Each row of a before or after table is a point. The points were changed in one or more steps. Then noise was added and the rows were shuffled. The steps act on columns, c1 being the first. What was done? A step turns or swaps two columns, mirrors them in a line or flattens them onto one, adds a multiple of one to another, or multiplies or shifts one. Angles are multiples of 10 degrees, from the lower column toward the higher: turns from -170 to 170, lines from 10 to 170 but not 90. Use the fewest steps. Two steps may share a column if one is a turn and the other turns, adds or multiplies; they go together, in the order done. Otherwise the lowest column goes first.
In the rows, zero is written as 128.

Before, 13 rows:
[[135 131]
 [103 103]
 [193 103]
 [121 135]
 [104 117]
 [118 140]
 [135 152]
 [116 119]
 [146 119]
 [101 110]
 [ 69  95]
 [132 128]
 [138 169]]
After:
[[112 120]
 [133 131]
 [154 122]
 [118 139]
 [138 130]
 [ 50  96]
 [212 102]
 [ 96 103]
 [ 95 110]
 [ 97 116]
 [116 141]
 [142 168]
 [136 152]]
Steps: multiply c1 by 1.3

Before, 13 rows:
[[143  95 125 117]
 [132 133 153 120]
 [139 140 184 135]
 [103 134 131 111]
 [158 173 148 154]
 [152  90 128 118]
 [131 149 133 130]
 [ 95  89 137  81]
 [143  91 173 101]
 [167 103 139 114]
 [148 170 119  95]
 [175 157 119  90]
 [138 143 179 108]]
After, 13 rows:
[[111  75 145  87]
 [151 140 141 115]
 [ 85 118 148 106]
 [139 111 130 131]
 [ 83 142 132 119]
 [ 91 151 195 102]
 [138  86 142  95]
 [129 122 157 116]
 [132 110 192 110]
 [132 179 170  80]
 [133  72 126 153]
 [ 94 141 133 119]
 [126 108 177 136]]
Steps: turn c1 and c2 by -140 degrees; add -0.7 times c4 to c3

Before (14 x 8):
[[115 204 177 126 150 101 136  96]
 [102  78 125 142 142  91 136 125]
 [116 159  97  98  90  80 129 112]
 [119 183 100  81 163 112 116 142]
 [117  97 131 169  65  98 151 120]
 [ 76 169  80 127 121 121 101 129]
 [175 129 125 111 137  72 132 106]
 [116 159 151 136 116 130 118 137]
 [127 182 137 142 143 135 165 135]
 [102 148 131 128  83 155  28 118]
 [124 160  83 147 132 133 118 130]
 [108 115  88 118 103 140 105 108]
 [137 136 105 136 112 142 102 140]
 [156 111 114 134 120 136 145 124]]
After (14 x 8):
[[103 148  99 128  28 162 173 126]
 [118 118 103 168 152 106 190 103]
 [102  85  95 142 135 102 114 100]
 [119 159  71  81 117 109  93 129]
 [138 140  75 136 101 132 143 146]
 [123 170  53 148 119 131 126 130]
 [128 188 109 144 165 130 113 137]
 [176 121  94 111 132  82 119  94]
 [115 202 147 126 136 122 106  85]
 [107 110  58 118 105 153 153 113]
 [156 114  86 134 145 133 136 136]
 [ 78 169  50 126 100 129 136 112]
 [116 144  67  97 129  97 166  87]
 [115 162 119 135 118 127 141 133]]
Steps: add 0.3 times c1 to c8; turn c6 and c8 by 30 degrees; add 0.5 times c4 to c2; shift c3 by -30; turn c5 and c7 by -90 degrees

Before (9 x 11):
[[123 159  98 135 104 145  97 150 110 142 119]
 [134 161 107 119  96 133 114 142 129 138 184]
 [124 137 100 145 109 142 141 160  97 120 132]
 [103 132 123 124 116 132 103 149 102 119 158]
 [147 120 167  98 157 166 147 126 150 158 134]
 [132 110 144 129 124 115 134  98 138  84  80]
 [ 88 136 101 120  81 133 121 141 130 134 154]
 [106 134 157 157 151 134 149 104 141  86  87]
 [140 142 187 113 138 136 153 154 129 167 132]]
After:
[[100 116  90 118  83 142 132 142 142 119 142]
 [142 148 132 128 123  10 125  96 110 186 105]
 [190 119 143 112 137 233 102 155 130  81 130]
 [107  91 136 120  95 155 137 145 154 113 160]
 [159 124 107 157 149   8 107 104 112 167 112]
 [167 142 148  99 156 197 112 125 142  61 142]
 [122 118 103 126 116 101 153 150 129 134 132]
 [ 99 119 123 147 109 101 113 160 118 124 116]
 [ 96  94 122 135 104 161 154 151 117  97 113]]
Steps: swap c1 and c3; turn c2 and c7 by -170 degrees; multiply c10 by 3; turn c6 and c10 by -110 degrees; flatten c9 and c11 onto the line at 50 degrees

Before (9 x 14):
[[135 137 123 149 136 112 112  78 106 136 111 100 162  82]
 [122  96 109  90 121 143 113 128 130 104 147 125 164  88]
 [124 112 114  94 138 140 128 119 113 142 149 191 127 137]
 [123 192 112 102 208 135 109 100 107 128 102 137 175  89]
 [114  98 117 138 154 203 152 125 118  82 152 116 114 160]
 [138  88 139 132 121 127 122 130 121 142  58 114 110 156]
 [145 128 150 155 129 115 109 106 137 122 107 112  37 128]
 [121 120 135 148 127 131 114 124 170  66 107 157 175 110]
 [138  96 154 154 127 131 119 138 123 134 128 111 113  95]]
After:
[[117 145 130 174 119 134 117 110 131 148 146  96 143 125]
 [108 163 149 125 149 195 148  96 120 159 148 162  81 116]
 [121 137 129 165 138 138 124 128 115 113 148 139 127 187]
 [139 167 131 141 124 127 125 139 120 122  57 161  73 119]
 [128 128 124 106 139 110 116  96 106  89 110  76 162 102]
 [126 146 129 110 131 133 111  86 171 177 108 111 159 161]
 [120  58 124 129 209 132 109 105 104 111 104  91 246 136]
 [137 166 130 120 124 135 121 144 123 129 125  97  73 113]
 [144 142 126 105 129 123 108 106 138 117 108 125  27 110]]
Steps: turn c2 and c4 by -160 degrees; add -1 times c2 to c13; flatten c3 and c6 onto the line at 70 degrees; mirror c8 and c10 in the line at 20 degrees; swap c12 and c14

Before (11 x 20):
[[ 89 155 135 112 162 109 111  99 114 169 136 168 121 166 134 150  81 110
  110 152]
 [147 115 169  74  93 138 105 140  96 158 155 120 142 179 146  91 103 154
  144 119]
 [ 99 172 173 151  84 121 149  94 129 157 116 132 142 139 156 117 107 103
  159  96]
 [ 94 150 131  61  83 103  77  95 132 191 149 154 108 167 187 108 116 153
  120 135]
 [118 115 112 170 144 168  86  70 145 134 131 102 117 145 130 124 122 146
  159 137]
 [137 150  99 101 159 123  94 168  97 163 116 114 144 133 118  88 148 135
  130 127]
 [122 120 146 134 105 141  80  95 117 134 142 137 197 112 158 117  97 131
  168 139]
 [165 119 159 124 152 103 113 125 141 154 196 116  98 114 134 130 152 108
  118 149]
 [153 120 106 102  97 138  97 121  73 174 189 127 109 101 130 168 125 120
  111 131]
 [127 151 177 142  90 128 146 143 130 114 148  63 169 166 184 104 140 143
  113 126]
 [117 161 124  84 141 114 113  87 116 121 117 114 100 107  85 161 121 122
  180 145]]
After, 11 rows:
[[122 180 147 134  96 144  80  94 117 134 141 137 197 112 128 160 157 131
  168 144]
 [137 210  99 101 163 117  94 168  98 164 115 113 143 133 169 132 111 135
  129 147]
 [166 179 159 123 169 125 113 126 140 153 196 116  98 114 124 133  93 109
  118 148]
 [117 221 124  84 151 143 113  87 116 122 117 114 100 107 111  76 122 121
  180 128]
 [ 89 215 135 112 175 176 111 100 114 170 136 168 120 167 105 126 144 109
  111 142]
 [ 94 210 131  61 100 152  76  95 133 190 149 153 108 168 127 190 116 152
  120 145]
 [148 175 170  74  86 141 105 141  96 159 154 120 142 179 157 157 152 154
  144 137]
 [153 179 106 102  90 124  97 121  73 174 189 127 109 102  89 116 138 120
  111 112]
 [ 99 232 174 151  89 148 149  94 128 158 116 132 142 140 129 158 137 103
  159 101]
 [128 211 177 142  90 119 145 143 130 114 148  64 169 166 131 189 120 143
  114 137]
 [119 175 112 170 116 106  87  70 145 134 130 103 117 146 131 131 162 147
  158 139]]
Steps: shift c2 by 60; add -0.7 times c6 to c5; turn c6 and c17 by 130 degrees; add -0.5 times c16 to c20; turn c15 and c16 by 110 degrees

Before:
[[104 115 131 143 115 148 119  95 120 145 140 130 139 126 130 100 142 142
  129  66 118 117 185 136 136 121 108  75 117 138 138 109]
 [134 122 120 129  99 147 154  93 136 115 132 132 146 137 133 157 125 151
  126 133 128 129 159 143 110 152 134 153 113 138 146 129]
 [129 115 114 134 105 153 108 106  99 132 125 133 119 116 136 154 126 137
  122 135 102 148 131 145 129  92 116  97 127 112 135 126]
 [143 115 166 128 123 115 121 100 123 155 119 134 126 116 131 151 118 151
  123 145 126 111 115 142 130 150 107 144 131 138 153 136]
 [124 145 111 140 137 125 130 100 136 121 121 129 143 121 120 147 125 121
  125 132 126 180 131 112 137 143 114 135 120 130 125 125]
 [139 117 112 106 115 145 108 126 127 141 126 133 126 129 134 120 131 135
  117 146 103 124 127 147 143 141 124 149 114  25 124 140]
 [149 185 123 144 120 159 178 100 123 124 126 130 127 116 129 135 127 146
  109 109 127 129 122 132 131 126 154 143 135 133 159 123]
 [117 127 107 144 127 161 113 225 123 113 120 132 142 129 124 151 118 153
  120 143  78 113 148 146  61 148 106 117 102 127 157 134]
 [111 117 107 116 121 141 139 100 125 116 132 141 129 119 129 142 153 150
  120 142 109 122 118 141 139 126 110 147 122 124 183 114]
 [106 117 108 144 123 131 155  94 128 129 134 130 140 117 136 129 120 125
  125 140 100 159 116 119 132 145 114 147 129 100 124 106]
 [106 113 116  84 130 124 143 119 115 113 127 134 123 138 132 150 129 123
  121 116 120 119 124 143 146 150 249 145 131 116 122 127]
 [132 136 188 127 135 132 113 139 108 134 136 167 140 157  98  72 123 113
  107 146 124 153 112 115 142 145 112 155 134 128 125 132]
 [109 122 120 135 136 160 116 167 121 113 117 176 128 122 114 159 123 144
  109  97 110 121 135 149 120 152 113 140 122 126 121 134]
 [117 112 170 121 116 153 113 128 134 124 150 130 143 133 133 159 148  93
  132 126 121 113 127 124 144 152 132 118 134 115 126 136]]
After, 14 rows:
[[106 141 108 144 124 131 154  93 126 129 127 129 140 116 136 130 132 125
  125 121  99 159 115 119 120 145 129 138 129 100 140 106]
 [133 135 121 129  99 147 154  93 135 115 114 132 147 137 133 157 110 152
  125 125 128 129 155 143 124 152 111 143 113 138 120 130]
 [116 137 171 121 116 153 113 128 134 125 107 129 144 133 134 158 144  93
  132 135 122 113 118 124 147 152 131 107 134 115 125 135]
 [109 115 120 135 136 160 115 166 121 112 135 176 129 123 115 159 119 145
  110 156 110 122 138 150 123 152 133 131 122 126 145 133]
 [139 144 111 105 116 146 108 126 127 142 130 132 126 129 134 119 143 135
  117 117 103 124 127 146 131 141 130 140 114  25 132 139]
 [107 131 114  84 130 124 144 119 116 113 130 133 122 137 132 149 145 123
  121 142 120 118 124 143 129 151 154 135 131 116   9 127]
 [150  84 122 143 119 158 178 100 123 125 133 130 127 115 130 135 130 147
  108 123 127 130 123 132 127 126 101 133 135 133  96 122]
 [143 144 166 127 123 115 121 100 122 156 140 134 126 116 130 152 131 151
  124 118 125 111 121 142 118 151 100 133 131 138 144 136]
 [117 136 107 143 126 160 113 225 122 113 129 133 143 129 124 151  61 153
  119 116  77 113 149 145 118 148  95 106 102 125 143 134]
 [130 139 114 135 107 152 109 106 100 132 131 133 119 116 137 155 130 137
  122 126 102 148 131 145 126  93 118  88 126 112 139 127]
 [132 133 188 125 135 132 113 140 107 135 126 166 141 158  98  72 144 112
  107 109 125 153 110 114 122 144 128 144 133 127 144 132]
 [104 104 130 143 114 148 120  95 120 146  97 131 138 126 131 101 136 141
  129 185 118 117 177 136 141 120 115  65 117 139 147 108]
 [111 141 106 116 120 140 139 101 125 117 128 141 129 119 130 142 138 150
  120 120 109 123 117 141 153 126  70 136 121 124 136 114]
 [125 120 111 140 138 124 129  99 136 121 135 129 143 122 121 146 137 122
  126 119 126 180 133 112 125 142 128 125 119 129 144 124]]
Steps: multiply c2 by 0.7; turn c2 and c20 by -150 degrees; mirror c11 and c23 in the line at 100 degrees; swap c17 and c25; mirror c27 and c31 in the line at 140 degrees; shift c28 by -10

Before, 12 rows:
[[156 132 106 132 120 126 143  85 147  85 184 125 125 111 121 159 144 109
  140 138 162  61 171 126  87 145 142 147 109 159 124 182 143 161 135  92
  125 144 125 135  77 118 111 135 134 111 154  94 196  96 111 160 126 132
  141 139 173 158  44 135 144 126 115 139]
 [102  86 126  96 123 105 107 142 132 140 127 157  96 122 118 126 130 159
  128 112 175 163 139 119 124 117 128 112 123 119 127  97 160 136  64 149
  104 176 143 154  67 128 104  90  80 144 157 154 107 157  83  96  94 173
  174 110 140 136  88  98 124 125 112 126]
 [108 151 100  98  93 145 118 134 132 107 118 135 159 152  97 133 134 107
   83  82 110 159 114 120 117 135 207 126  81 160  88  86 163 180 102 133
   72  91 126 148 114  93 107 119 111 144 130 120 176 113 106 134 153 107
  109 138 148 126 126 190 110 137 130 112]
 [121 125  68 167 137 145 130 150 140 107 119  97 105 151  94 110 115 146
   91 122 141 120 115 108  90 143 126 145 131 131 117 131 174 121 129 113
  101 136 100 117 125 151 187  92 131  72 145 128 141 118  91 110 166 113
  109 137 155 154 106 140  92  88 175 117]
 [138 146 120  84  93 145 117 137 131 121 114 148 132 123 138 118 133 117
   82 123 109 154  92 108 106  90 109 108 112 130 137 143 140 141 134 156
  101 191 111 132  94 128 107 172 159  61 164 120 149 114 107  93 134 100
  105 145 101  41 102 179 150  84 103 121]
 [ 85 172 127 133 104 159 126 170 134  81 139 140 142 171 117 143 126 109
  142 116 113 138 144 131 130 144  83 148 127 165 101 117 146  82  94 121
  100 119 125 125 105 154 126 136 124 157 122 129 142  97 125  91  99 138
  162 148  99  63 114 105 126 104 134  97]
 [ 60 119 139 105 137 163 169 102 118  96 125  86  91  92 140  95 136 160
  124 141 125 160 119 124 150 112 106 138 109 156 121 138 157 151 132 131
  147 104 108 190 122 110 133 158 151 123 101 124 120  94  74 137 107 114
  160 137 151 129 141 167 126 141 150 108]
 [116 112 113  94 111  59 150 124 147 104 111 133 178 100 174  78  92 169
  103 153 159 179 130 128 132 134 104 115 155  84  94 107 151 181 143 121
   84 112 119  97 155 168 129 108 152 118 129 100 140 102 166 125 119 136
  139 106 117  87 116 130 103 134 143  88]
 [100 133 154 119  86 125 134 101 131  50 127 118 140 134 136 108 120 152
  129 136 146 124 162  93  94 133  94 132 120  93 127 126 132 147 104  78
   99 130 127  66 179  44 140  56 105  86  93 131 161 125 104  86 142 121
  143  77 133 162 146  92  88 155 149 144]
 [109  70 188  84  74  90 107 128 215  73  96 138 112 176 145 160 132 149
   99 156 161 109 119 117 125 161 100 163  97 113  81 141 153 112 114 155
  111 175  68 172  98  94 141  76 108 113 137 101 207 187 102  76 137 113
  107 116 148 127 161 165 126 141 156 166]
 [166 141 114 124 126 127 166 153 133 102 144 133  95 125 104 106 125 144
   92 162 137 149 121  97 108  88 126  95 123 152  71  92 179 148 134 136
  127  93 132 119  75 177  77  73 158 123 131 131 107 110  92 123 165 138
  159 155 149 103 106 137 117 145 166 133]
 [ 85 143 122 165 123 124 154 175 147 130 138  92 163 130 140  98 124 130
  153  85 144 156 112 119  99 126 135 100 137 124 133 156 175 145 121 148
   93 129 116 125 104 107 141 150 184 175 165 164 117 187 114 110 143 138
  115 144 128 183  79 137 125  94 124 125]]
After:
[[ 85 142 122 165 123 125 155 175 146 131 139  92 163 130 140 125 124 130
  153  86 143 156 112 159 100 125 136 100 137 131 133 126 175 145 121 149
  161 128 117 130 104 107 141 151 184 175 165 163 139 186 113 110 142 138
  111 144 128 183  78 138 126  94 124 125]
 [101 133 154 119  86 125 134 100 131  50 127 118 140 135 137  97 121 152
  130 136 146 125 162 154  94 134  94 132 121 162 128  95 133 148 104  79
  136 131 128 195 179  45 140  56 106  86  92 132 107 126 104  86 142 121
   96  77 133 163 146  92  88 155 149 144]
 [108 151 100  99  93 145 118 133 132 108 118 135 159 153  97 118 135 107
   84  82 109 159 114 125 116 135 207 127  81  95  88  57 163 181 102 132
  179  92 126 117 115  92 107 120 112 144 130 121  77 113 107 134 153 108
   98 139 148 127 126 190 110 137 130 112]
 [156 132 106 133 120 126 143  86 148  85 184 124 126 112 121 121 144 109
  140 138 162  61 170  97  87 145 142 147 110  96 124 152 143 161 135  91
  119 144 125 133  77 118 110 135 133 110 154  95  59  96 111 160 126 132
  116 140 173 158  44 135 144 125 115 139]
 [121 124  68 166 137 145 130 150 140 107 119  97 105 152  94 111 115 146
   91 122 141 120 114 149  90 143 127 145 130 125 117 100 175 121 129 113
  159 135 101 142 125 150 187  92 131  71 144 128 118 118  91 110 166 113
  120 137 155 154 106 141  92  89 175 118]
 [115 112 112  94 111  59 150 124 147 103 112 133 179 100 174 137  91 169
  102 153 159 179 131 177 131 134 104 116 155 171  95  77 151 180 143 121
  148 113 120 161 156 168 129 108 152 118 129 100 122 102 167 125 119 136
   88 106 117  86 116 129 103 134 142  88]
 [101  87 126  96 123 105 107 142 131 140 127 157  96 122 119 119 129 159
  129 112 175 163 139 131 124 118 128 112 123 137 126  68 159 136  64 150
  108 175 142  98  67 127 103  90  80 145 157 153 145 157  83  96  94 173
   80 111 140 137  88  99 125 125 113 126]
 [167 142 115 125 126 127 166 152 133 103 144 133  95 126 104 101 124 144
   92 162 138 149 121 155 108  87 127  94 123 105  70  62 178 148 135 137
  105  93 131 134  75 177  77  73 158 124 132 130 150 111  92 123 166 138
  107 155 149 103 107 137 117 145 165 133]
 [109  70 188  84  74  91 107 128 215  73  96 138 112 176 145 111 132 149
   99 155 160 108 119  97 125 162 100 163  97 143  82 112 153 113 114 155
  155 176  68  98  97  95 141  76 109 112 137 101  43 187 102  76 136 112
  128 116 148 128 162 165 126 142 156 166]
 [ 60 118 138 105 137 162 169 102 117  96 124  86  91  92 140 131 136 160
  124 141 125 160 119 161 151 112 107 138 109  99 121 108 158 151 132 131
   91 104 107  65 123 109 133 158 152 123 101 124 124  93  74 136 107 114
  122 137 151 128 141 167 127 141 149 108]
 [139 146 120  85  93 146 116 137 131 120 114 148 133 123 138 110 132 118
   82 124 109 154  93 141 106  90 109 108 112 126 137 113 140 141 134 156
  163 191 111 126  94 128 107 172 159  61 164 121 106 114 107  93 134  99
  122 146 101  40 103 179 150  85 104 121]
 [ 85 171 128 133 104 160 126 170 135  81 139 140 142 171 117 128 125 109
  143 115 113 138 144 112 130 144  83 148 127  90 101  86 146  82  94 121
  120 119 124 133 105 154 126 136 124 157 122 130 115  97 126  91  98 138
   85 148  99  63 114 106 126 104 135  98]]
Steps: turn c16 and c24 by -100 degrees; multiply c30 by -1; shift c32 by -30; turn c37 and c55 by 130 degrees; turn c40 and c49 by -170 degrees

Before (10 x 64):
[[ 92 149 113 138 144 130 153 130 142 123 126 152 110 115 130 136 160 107
  107 133 123 109 140 115 110 137 148 128 120 111 117 126 133 133 134 110
  133 146 147 121 122 135 121 123 150 138 116 145 146 135 109 120 135 128
  146 133 130 123 106 120 127 132 121 122]
 [136 151 117 124 134 125 117 139 131 134 133 146 128 113  84 136 113 129
  117 124 138 118 143 122 133  96 156 132 126 115 120 130 123 127 132 130
  112 161 136 125 121 108 162 128 142 128 127 133 107 121 125 139 133 121
  157 113  98 136  84 150 112 128 123 116]
 [108 137 135 120 144 159 118 119 121 135 134 122 108 150 152 130 117 113
  117 148 137 121 114 117 144 135 147 114 181  99 117 140 144 133 119 136
  109 115  76 134 124 119 121 125 148 135 119 125 116 134 130 121 129 118
  130 141 108 144 151 142 118 135 128 138]
 [132 131 137 142 144 162 138 115 117  93 129 110 112 114 155 143 124 100
  119 124 137 130 118 123 140 100 123 122 130 162 129  73 100 132 117 113
  137 155 135 134 127 125 147 136  93 151 124 122 100 133  89 136 107 123
  142  91 111  97 144 101 137 129 126 135]
 [131 147 135 120 107 155 118 116 145 145  75 119 113 116 121 136 126 170
  117 152 136 126 119 156 138 138 136 115 122 126 113 141 136 126 120 119
  137 160 148 154 131 121 125 114 139 140 117 129 156 119 133 132 140 144
  130 128 128 128 138 148 161 142 121 128]
 [131 117  53 133 106 162 131 107  93  65 132 117 112 135 152 128 118 142
  128 134 126 116 124 118 114 129 109 146 138 167 149 131 143 133 128 167
  139 117 120 149 128 127 114 111 129 126 125 122 107 131 122 108 121 127
  128 148 128 127 146 119 117 129 121 110]
 [ 92 146 145 136 129 159 141 107 140 126 134 133 117 118 140 147 123 119
   81 151 134 100 115 121 141 136 138 128 118  98 125 110 142 126 131 123
  133 107  85 142 128 113 120 119 157 131 128 125 115 133 103 118 134 131
  140 140 126 137 132 136 113 141 134 113]
 [129 124 125 122 114 117 115 110 147 139 133 151 120 127 125 113 140 152
  128 147 138 118 119 126 117 136 147 121 126 102 142 134  93 115 118 129
  123 146 144 156 132 133 113 137 113 133 129 136 101 118 119 104 124 124
  127 147 134 132 131 150 126 128 249 112]
 [134 142 140 146 127 151 123 108 136 140 118 120 118 140 155 146 114 135
   97 129 135 118 111 130 121 134 152 120 141 101 147 137 138 113 124 119
  132 155 137 127 126 110 172 136 155 143 123 121 118 131 120 134 142 130
  127 147 112 108 144 117 115 143 132 114]
 [121 146  91 134 138  80 124 113 136 136 118 146 155 156 149 145 136 135
  126 137 122 130 116 149 145 120 141 125 118 121 121 135 144 124 122 135
  120 147 125 125 136 108 130 115 125 129 129 138 130 122 124 132 137 154
  134 122  86 119 151 127 116 114 148 124]]
After, 10 rows:
[[136 153 117 123 120 125 117 139 131 134 135 146 127 130  84 136 113 127
  118 125 137 119 142 122 132  97 157 131 126 116 134 131 124 125 132 130
  113 162 136 127 119 119 162 130 143 114 127 134 107 105 125 140 133 121
  157 113  97 136 144 151 114 126 121 116]
 [128 124 126 123 142 118 115 111 147 137 134 150 121 133 125 113 140 105
  129 147 137 116 120 126 117 137 147 123 124 101 115 133  93 115 116 127
  124 146 144 154 132 129 113 138 113 127 129 134 103 137 118 104 125 125
  127 147 134 133 127 151 127 128 251 112]
 [136 143 139 144 148 151 123 107 137 140 118 119 118 144 154 146 114 121
   98 129 134 119 110 129 121 132 152 120 140 101 128 138 138 114 124 120
  133 155 137 128 126 121 174 135 155 139 123 121 118 136 121 133 142 131
  126 148 113 108 123 116 113 144 132 115]
 [108 136 137 119 118 160 119 119 122 135 133 123 107 134 152 131 118 143
  118 147 137 120 115 116 144 136 147 116 182  99 144 140 144 134 121 137
  109 115  76 133 124 123 121 124 148 150 118 125 115 138 129 122 128 118
  131 143 106 144 121 143 119 135 126 138]
 [120 146  90 133 120  81 124 114 136 136 118 145 155 129 148 145 134 122
  126 138 121 130 116 150 144 121 140 125 117 121 136 135 144 124 122 135
  119 145 125 126 135 121 128 118 126 156 128 141 131 148 125 132 138 154
  134 121  85 120 121 127 114 114 149 123]
 [132 148 136 120 113 156 120 116 146 145  73 120 113 140 121 137 126  86
  116 151 136 126 120 155 140 138 135 116 122 126 107 143 135 127 120 120
  137 161 148 154 132 125 126 114 139 118 118 130 156 141 133 131 139 143
  129 129 127 128 127 148 161 141 121 128]
 [ 92 149 112 137 115 131 154 129 139 123 124 152 108 136 128 136 161 148
  106 133 122 109 141 115 110 137 149 128 119 113 144 127 132 133 133 111
  133 146 146 122 123 131 121 123 150 115 117 146 146 109 110 118 136 129
  147 133 131 124 132 120 128 132 122 122]
 [132 131 136 143 128 163 139 116 115  93 129 109 112 151 156 143 124 155
  119 126 139 130 118 124 140 100 123 123 130 163 145  71 101 133 117 113
  138 154 136 134 129 125 148 136  94 113 126 124  99 133  89 136 107 123
  143  91 108  97 122 100 139 129 127 135]
 [129 116  53 133 149 162 133 108  92  63 132 119 112 126 152 127 118 113
  129 133 126 115 125 119 115 128 111 146 137 167 107 129 144 133 127 169
  139 116 119 147 128 128 114 109 129 135 127 123 108 136 121 108 121 126
  130 146 128 125 121 120 116 129 122 110]
 [ 92 146 145 135 125 159 141 106 139 125 135 134 119 131 138 149 124 137
   80 149 136  97 115 121 140 136 138 128 117  98 130 109 142 126 132 121
  134 107  84 141 127 121 118 118 157 118 128 126 114 127 104 117 134 134
  140 140 127 136 126 137 113 142 135 113]]
Steps: swap c5 and c31; swap c14 and c46; multiply c18 by -1; multiply c42 by 0.4; turn c50 and c59 by -140 degrees; multiply c59 by 0.4
